Each row is a point. A path goes straight from each point to the next, and from the last back to the first. The post is the endless flat space through its rows: a point in 2 columns, a line in 3, a plane in 4, and so on, so that a path can go around it. How many times does the path go around the post? Going back the other way cancels.
In the rows, 128 means zero.

Post (2 x 3):
[[106 139 194]
 [115 158  97]]
Path:
[[ 56 123 123]
 [ 99  94 170]
 [179 120 130]
 [134 173 132]
 [107 193 118]
 [140 182 105]
 [161 125 145]
 [105  72 147]
 [ 47 113 120]
 [134  88 189]
 [139 150 144]
 [137 174 249]
 [ 39 179 181]]
Times around: 1

Post:
[[127 115 156 166  90 150 178  64 169]
 [ 82  75 179  68  76 139 153 171  45]
 [135 121 113 205 195 115 179 127 114]
 [112 100 128 118 143 166 106 224 168]
 [153 130 103 135 231  97 177  93 156]
 [127 117 151 115  67  99  84 109 108]
 [148 146 126 152 235 171  42  99 173]
 [113 126 249 128  73 106 125  90 148]]
Path:
[[123  96 209 132 124 121 109 147 122]
 [176 131 163 150 155 102 173 114 180]
 [158 154 106 152 132 155 166 100  52]
 [148 132 191 189  95  98 194  87 136]
 [133 109 190  33 144 186 174 130 133]
 [141 183 161 138 148  98 140 166 151]
 [ 80 127 126 132 131 146 175 135 108]
 [ 97 113 133 182 148 139  91  82  83]
 [116  67 196 124 146 121 123  88 152]
 [160  71 219 140 185  97 161 156 148]
 [170 119 184  99 152 119 171 192 120]
 [142 180 174 157 142 140 142 172 108]
 [143 199 129 152 170  56 121 137 194]
 [126 171 195 113 165 122 208 173 150]
 [121 166  71 137 153  89 129 134  79]
 [ 59 119 112 159 115 123 114  91 141]
 [112  99 122 149 178 167  67 127 163]]
Times around: 2

Post:
[[ 91 111 128 156 131 180  56 113 108 183 105 189 153 166 110  24 221 116]
 [111 131 116 160 125  56 111 159  77 138 203  39 163 169 193  98 167 125]
 [108 107  52  81  80 101 102 149 162 133  56 129  37  84 156 130 161 154]
 [127 126 186 145 143 146  55 143 113 106 208 161 171  67 171 120 112  65]
 [123  57 109 180 132 116  53 141  70 146 142 150  96 205  85  95  96 116]
 [129 142  61  68 103 115  93 143  56 125 249 201 132 107 173 147 123 111]
 [115 142 159 145  61 196  80  67 129 149 196  74 159 121 128 136  56 173]
 [111 124 110 132 181 154 132 176 168 142 232  77 149 167 118  76 130 168]
 [ 99  80 181  74  23  82 109 145 120 105 183 199 109 120 144 127 155 125]
 [ 96 130 126 124 130 148 177 157  79 149 113 178  89  85 107   9 194 180]
 [131 139 138 126 170 148 108 121 114  85 172  98 116  94  64 137 162 102]
 [130 129 133  84 106  92  54  61  91  78 199  99 204 130 174 119  34 135]
 [140 137 154  54 128  74   7 100  62 207 199 138 186  95 171 115 103 156]
 [111 130 111 184 161 130 143  65 117 187 185 192 131 144 167  80 193 148]
 [131  96 147 160 123 143  93 150  91 101  80 121 123 193  96 182 122 187]
 [127  96  90 180  68 102 126 117 110 132  48 142 161 121  66 150  97 133]
 [ 70 122 190  47 131 141 214 155  90 180  92  56 127 145 131  43 123 143]]
Path:
[[126 120 160 187 101 158  44 151  83 134 159 123 179  97 159 115 172 140]
 [135 109 106 143  84 116 151 118  66 121 185 115  82 108 173  56 142 140]
 [129  76 141 121 103 183  76  86 106 181 179  66 175 169 112 111  83  89]
 [ 81  88 136 100 136 135  61 127 101 152 211 109 174 171 116  91 204 151]
 [ 80 129 130  69 123 134  70 106 128 129 180  97 169  96 107 124  57 131]
 [ 69 155 146  95  98  90  68 144 125 149 215 111 151 138 167 122 142 116]
 [ 62 133 131  95 107 166  89 125 138  88 165 125 149  63 150 135 172 175]
 [ 90  54 152 108 101  75 169 161  32 164  90 102 144 178 169 111 212 117]
 [119 100  98  66 108 103 127 114 143 110 178  76 170 124 162  37 123 144]
 [139  58 152  73 108 131  83 147 104 148 137 188 109 158 126  69 147 211]
 [171  54 162 152 102 128 124 178  76 122 133 178 149 164 133 113 125 110]
 [152 148 149 162 108 157  74 147  95 173 116 144 153 183 112 148 138 134]
 [ 92 150 209 102 139 118 120 131 169  93 107 156 112 207 153 131 183 120]
 [ 83 117 151 129  97 120  73 153 128 143 224 183 100 119 201 152 100 111]
 [ 82  83 154 146 165 104 168 124  13 150 233 153 124 173 158 121 139 111]]
Times around: 1

Post:
[[149  96  74 148  80 193 133 169  91 156 112 141 110 110 178 118 112  84]
 [153 150 111 140 144 107 113 134 135 162 114 118 138 173 196 101 126 150]
 [131 150 130 104 175 119 140 100 156 126 145  98 123 137 174 110  63 138]
 [ 78  62  99  43  76 218 131 145 101 138  94 159 249 113 150  78 162 172]
 [111 116  98 144 126 134 130  82 151  62 178 170 151 198 116 212 161  97]
 [144 142 102  98 122 170 119 162 165 123 122 111 105 164 153  89 139 149]
 [108  69 131 147  91 197  86  87 157  58 139 114 114 103 133 174 151 211]
 [127 109 156 143 177 119 104 178 163 133 161 130 102  85 147 144  92 134]
 [137 169 152 127 124 114 129 123 138  91 127 163 105 141 169 107 112 130]
 [127  99 118  71 126 134  42 165 117 111 135 142  85 119 155 193 103  90]
 [151 146 150 148  97 124 132 142 169 137 109 132 146 167 161 127  97  70]
 [140 100 132  82  99 156 133 145  86 125 148 150 121 151 119 214 103 156]
 [ 96 112 101 130 107  89 116 158 170 119 169 104 121  91 168 136  87 158]
 [116 137 140 122 132 116 109 137 106 130 230  95 117 180 144 108 104  81]
 [161  84 100 151 118  81 114 165  83 106 169 109 144 140  21  48 114  27]
 [115 143 116  99 129 110 140 143 141 140 121  82 120 141 185 147 180  72]
 [144 112 136 141 136 141 103 169 126  40 129 130 137 167 160 132 104  98]]
Path (11 x 18):
[[152 122  99 116 150 128  97 135 113 105 129 165 133 103 171  93  85  83]
 [168 168  84 146 117 168 130 103 135  99 169 114 149 191 128 128 109 117]
 [103 160  94 127 110 129 116 135 155 121 154  95 161 191 116 122 109 128]
 [110 139 168 145 119 161 102  72 113 106 128 157  82 165 102 168 103  81]
 [105 100 116 149 109 106 138 139 136 118 139 113 137 185 188 132 133 108]
 [143  85 107 103 116  73  81 104 129 133 130 185 129 151 156 144 135 119]
 [154  76  80 133 117 146 117 162 142 151 159  91 109 160 179 133  96  92]
 [101  77 123 135 142 124 137 154  98 154 173 130 169 127 130 124 131 122]
 [118 133  90 139  87 103 153 116 105 101 112 148 109 170 156 163 110  95]
 [121 107 126 152  84 148 118 143 125 114 185 153 115 164 140 140 142 140]
 [153  85  62 114 116 109  79 137 125  76 168 132  83 123 156 131 106 154]]
Times around: 1

Post:
[[118 107 144  96 134 111 107 122 134 159 127 143 151  99 180 162 150 115]
 [111 128 175 137 137 147 121 146 127 159 145  99 112 130 138 221  60 153]
 [152 132 121 192 116 133 111 144 249 119  89 146 185 130 151 145  81 119]
 [107 189  65 139 140 105 147 122 114  52 142 197 109 107 145 153  88 127]
 [135 177 109 107 147 119 111 115 106  97 136 177 120 135 116 109 107 146]
 [106 116 120 127 163 136  99 108 119  99 141 138 148 154 139 129 120  66]
 [131 123 117  97 102 139 120 105 105 165 132 158  86 108 132 143 154 106]
 [144  99  98 109 146 109  98 119 137 122 159 106 123 132 184 135  83 110]
 [170  98  96  79 168  96 107 173 130  37 150 146  69 105 112 118 148 173]
 [121 121 157  95 141 156 143  88 104  95 132 158  94 109 139  59 148  93]
 [126 118 160 112 102 108 104 122 105 128 164 164 110 104 136 171 101  96]
 [140 127 158 103 106 107 119  94 146 114 107  74 106 122 116 171 168 138]
 [138 157 167  99 120 175 112 181 111  91 141  69 108  99 159 120 126 105]
 [142 120 137 106 113 113 187 149  94  94 156  98 180 122 125 164 157  93]
 [107 118 116  91 120 123 136 117 183  82  83 159 125 185 129  46 146  90]
 [161 108  88 155 138  48 107 158  98 107 166 193 112 123 171 168 148 132]
 [112  85 118 120 117  95  92  93  86 145 133 114 106 102 121 138 162 154]]
Path:
[[122 104 110 132 107 104 125  72  79 106  97 105 112 164  93 164 146  79]
 [146 108 172  33 190  87  86 111 104 102 132 138 114  86 130 162 172 107]
 [139 182 111 177 151 108 105 127 125 166 140 138  86  99 185 126 124 147]
 [110 105 102 154  99 142 161 116 120 139 159 174  98  68 144 177 131  95]
 [110  54 159 114 142  87  97 128 128 112 145 135 119 155 203 105 157 106]
 [139 120  96 107 150 136 151 123 103  71 134 190 122 141 124 140 109 137]
 [132 109 126 117 150 117 123 126  80  59 139 122 130 119 152 170 136 119]
 [127 117 112 170  79 136 119 129 147 114 129 146  94 127 167 149 114 123]
 [155  89 139  92 139 135 148 155 172  71 154 102  99 113 169 137 183 107]
 [112  58 145 148 143  99 102 151 167 156 138 129  88 119 149 171 192 118]
 [146 164 136  86 141  67 193 149 139 109 104 211 154 140  78 137 104 151]
 [137 129 121 124 149 117 103  95 102  96 106 198  86  81 134 149 157 116]
 [136  94 133 106 146 120  96 180 103  90 124 177 124 152 141 132 132 121]
 [113 119  99 163 131 134 132 116 143  79 118 137 132 176 166 146 100 100]
 [130 112 191 101 116 117 138 119 113 107 104 111 120 139 157 160 101 114]
 [132 134 113 133 165 116 119 153 103 123 149 129 121 130 167 177 102 106]
 [124  97  81 150 134 111 111 142 119 121 163  56  99 134 144 101  95 110]
 [ 98 106 134 140 130 116 109  79 138 104 133 191 125 107 113 105 135 105]
 [112  64 100  96 111 115 131 122  60  98 194 127  91 124 122 125 136  81]
 [147 143 132 139 110 128  89 130  49  62 163 101  93 169 101 122 120 110]
 [163 126 145  86  76 101 102 134 105  67 118 148 123  89 124 160 118 101]
 [138 115 142 105 119  99 107 124 109 147 139 128 154  47 161 140  85  96]
 [171 130  96 100 116  92  17 125 121 184 148 178  98  97 140  88 140 128]
 [116 140 130 103 130 101  79 106 148 147 149 137 143 155 144 125  93 128]
 [148 172  81 110  85  73 119 131 131  93 145 150 105 133 171 147 118 149]
 [113  99 134 108 139 132 112 106 117 105 134 166 117 102 137 124  97 145]]
Times around: 2

Post, 17 rows:
[[ 88  82 154  86  76  88 146 146 110 136 139 112 109 154 107 144  96 172]
 [136 113  98  78 107  90 176 152 133 163 120 131 104 131 130 156 110 109]
 [119 162 117 135 108 110 157 110 133 138  82 138  83 100 137 121  90  92]
 [ 80 142 121 109  71  97 140 167 162 150 142 147 162  99 154 128 129 152]
 [147 142 145 151  95  99 163 140 132 159 177 120 118 111  98 115 103  79]
 [100 139 102 109 144 113 128  80 143 122 121 106 151 149  66 132 125  81]
 [ 96  93  95 109 123 114 181 158 148 171 127  71  52  93 133 135  94 150]
 [ 97 183  89 119 167 130 133 115 119 138 117 118 139 131 139  41  84  20]
 [106  80 122 132 132 115 167  64  69 104 117 156 151 141 148 102 197  97]
 [133 119 116 104 109 135 112 133 139 112 159 133  87 125 102 145 150 118]
 [138  86 102 152  79 159 133 125 153  73 126  97 147 159 105 133 145 120]
 [ 79  99 161 150 140  49 120 154 102 137 124 142 157 114 130 149 176  93]
 [119 199 103 147  87 156 145 143 123  95 130  98 108 154  77 152 174  99]
 [106 116 107 134 162 157 133  75 141 126 109 149  99 200  97 106 107 120]
 [145 118 109 120 134 141 133 116 126 102 126 141 133 137  69 100 125 145]
 [122 114  85 211 166  29 173 110  32  19 202 123 135 108 247 195 139  49]
 [121 131 146 130 135 173 134 137 120 117 129 111 144 145 128 165 132 107]]
Path:
[[ 73 105 162  97  83 125 194 146  99 206 108 165  70 170 157 154  94 141]
 [108 178 166 114 135 110 171 101  66 137  88 136 153  88 113 122 128  61]
 [ 52 153 133 124  71 113 196  60 155 141  84 132 124 181 160 143 163  98]
 [110 127 115 102  90 122 160 102 118 115 165  81 132 105 193 147 130  99]
 [ 52 131 173 146  95 101 116  81 188 153  90 143 133 132  98 150 148 129]
 [105  98 145 123 124 184 133 104 142  87 130  99 232 138 116  74 144 152]
 [154 150 118 110 110  87 184 131 119 153  75 110  90 123 186 123  32  79]
 [136 114 135 114  93 180 156 128 116 138 114 114 168 113 193  65  43 102]
 [153 216  82 135  56 103 148 200 134 144 119 114 162 107 108 142 105   7]
 [149 131 120 141 116 126 121 208 156 125 132 157 112  73  97 117 159 112]
 [102 105 154 174  69 133 171 245 141 151 144  84 132 104 154  95 137 148]
 [137 220  78 150 129 164 170 103 119  76  83 118 145 137 165 109 138 101]
 [ 73 135  82 164  93 112 151 201 147 165  83  59 114 102 169 141 212 141]
 [141  68  94 116  70 216 137 102 120 122 155  86 166 131 127  64 128  92]
 [116 122 110 144 140  90 126 100  81  90 224  39 200 140 151 118  98  59]
 [156 151 125 134  99 104 150  59 162 151 196 160 112 157  60 103 114 126]
 [118 103 135 128 102 160 121 111 141 201 125 179 122 108 178  81 150 129]
 [111 154 129 151  68 162 155 159 118 164 155  67 102 159  94 243 162  67]
 [107 117 105  89  78 152 198 101  96 109  81 118 103 169 126 143 109 141]
 [105 205 100 186  75 167 176 227 182 207 136 100  85  23 200 107  98  90]
 [ 98 124 110 153 158  69 135 107 159 132 180 142  53 166  49 172  44 137]
 [126 153 105 154 175  73 113 122  85  78 148 132 141 129  70 132  99  85]
 [101 151 118 162  94  86 203  95  66 141 104 125  55 129 100 116 155 107]
 [ 80 117 104  93 187  68 131 103  75 119 165 193 108 180 144 142 134 108]
 [ 68 110 147 179 136 214 126 101 173  73 147 174 123 165 168 118 164 151]
 [139 173  88 108 157 141 168  49  84  56 162  62 175 200  53 131 108  77]
 [126 153  97  42  92  69  91 110 179 165  66 156 172  89  91 108 155 108]
 [107 109  71 150 117 112 159 154 136 120 143  84 145 141 109 136 115 178]
 [ 82 145  72 129 117 135 164  93  99 108  96 136 119 108 161 168 203  66]
 [137 142 137 154 167 125 114 145 101 111 164 164 149  83 105  79  87  54]]
Times around: 3

Post, 17 rows:
[[178  61  56 200 163 144 166 185 199 102 195  87 157 156 141 167 140 104]
 [104 143 190  81 157 164  61 168 132 114 131 153  98  93  58 110 154  43]
 [ 77 131 186 160 164 204 171 137 126 128 119 125 102 148 171  73  97 161]
 [113 197  92 104 118 237 160 127 104  86 127 163 103  98 109 104  99  66]
 [154 120 138 116  92  57 165 195 163 118 108 111 159 187  90 117 174 130]
 [183 143 187  74 146 123 135 114  86 136 132 187  79  76 110  81 154  91]
 [ 98 169 139 144 198 213 200  87 182 159 123 131 148 161 185 147  46 134]
 [180 142  91 146  93 107 139 171 176 131 172  92 125 159  87 203 191 189]
 [113 143 130  94 155 198 123 101 183 107 128  93 167 160 206  86  84 161]
 [122 121 113  79 107  47  84 118  90 191  87 100  95 104  71 112 146 118]
 [ 98 131 180  59 173 141  64 146  64  97 137 213  78  96 121 129  94 102]
 [104 118 156 109 177 156 171 126 179  75 148  95  97 109 114  99  37 154]
 [132 119 128 102 120  85 103 172 157 184  51 137 150  65  97 121 182 173]
 [ 75 163 218 128 113 169 116  77 107  78 126 163 103  55 154 106  77  77]
 [ 96 155 157 125 150 199 125  38 171  78  90 171  83 143 126  75  82 123]
 [ 88 164 165 103 203 175 163 103 157  81  69  96  83 120 179 131 101 109]
 [168 101  91 116 129 103 119 120 135 105 127  92 220 165  52 153 199 182]]
Path, 33 rows:
[[113 139 130  64  64 143 170  96 197  99  62 100 202  75  86 105 152 176]
 [ 99  88 123 105 162  96 168 216 167 164 197 113 110 171 170 156  83 223]
 [110 145  90 117 190 145 175  98  97  87 158 110 176 183  40 150  98 156]
 [146 176 132  78 173 226 109 113 172  41 129 101  96 164 108  60 147 121]
 [170  65 125 150 186 126  92  89 162 108 127 152 138  84 131  62 115  90]
 [115 215 138  60 143 121  53  39 176 136 117 127  82 102 112 160 158 141]
 [ 89  74  81  95 109 123 131 110 172  70 116  48  67 142 131  31  92 174]
 [102 152  85 115 119 205 129 125 120 209 118  88 116 115 141 161 111 115]
 [196  95 133  29 163 170  37  52 123  51 162  95 147  45 145  86 112 146]
 [125 195 145 103 106  90 180 116 149  50  72 135 128 147 120 183  97  87]
 [120 179 135 153 133 114  87 122  71 171  97 216 150  88 132 187 125 137]
 [164 218 185  78 129 211 137  82 174  69  68 158 166 139 162 108 125 112]
 [125 158 170 170 144 180 137 164 194 116 161 119 146 144 113 193  40  65]
 [183 166 210 141 103  67 130  90 128 130 113 133 104 119 137  62 160 139]
 [150 109 110 134 152  96 104  35 218 108 106 139 165 120  70 160  55 182]
 [189 180  72 160  87 214 237 139 195  92 157  84 165 183 182 231  83 148]
 [105  93 186  93 161 171  53 141 132  92 150 136 142 182 179 168 175 132]
 [ 85 137 231 140 164 149 181 165 151 234  40 163 120  81 154  48 160 146]
 [123 146 114  79 181 167  62  55 118  29 145 157 149  93  54  58 162 108]
 [143 123 128  66 188 132 138 101 137 105 122 172  83 121 183  48  33 110]
 [153 157 151 107 108 122 135 158 121  86  91  59 178  47 120 112 106 170]
 [107 121 106 154 185 156  58 144 147 191 116 153 145 158 134 176  96 108]
 [ 97 114 236 126 196 131 105 135 138  70 118 132 107 136 131  87 142  84]
 [ 61 144 145 154 157 159 159 106 143  99 159 109  93 126 121 121 115 143]
 [174 121 206  89 194  75 149 127 123 167 139 207  89 107 218 186 175  62]
 [122 124 150 109 137 201 112 134 127 109 128 173  90 151 146 191 132 195]
 [127 127 137  87 139 208 101  28  89  53 123 181 162 156 124 124  98 159]
 [ 64 144  98  56 141 130  73 111 142  73  53  90 120 185 148 156 196 165]
 [143 123  67 128 185 106 157  90  76 125 205  75 123  99 155 146 152 126]
 [122 155 179 191 150 107 140 177 130 203 235 126  76  56 137 146  79  98]
 [104 129 153 117 154 119 120 129  95 161  65 104 165  63 104  99 141 148]
 [ 53 136 211  93 133  93 101 175 151  46  86 142 190  73 126 147 117 162]
 [158 177 167  95 176 150 189 145 186 146 123 110  81 120 135 121 220  59]]
Times around: 0
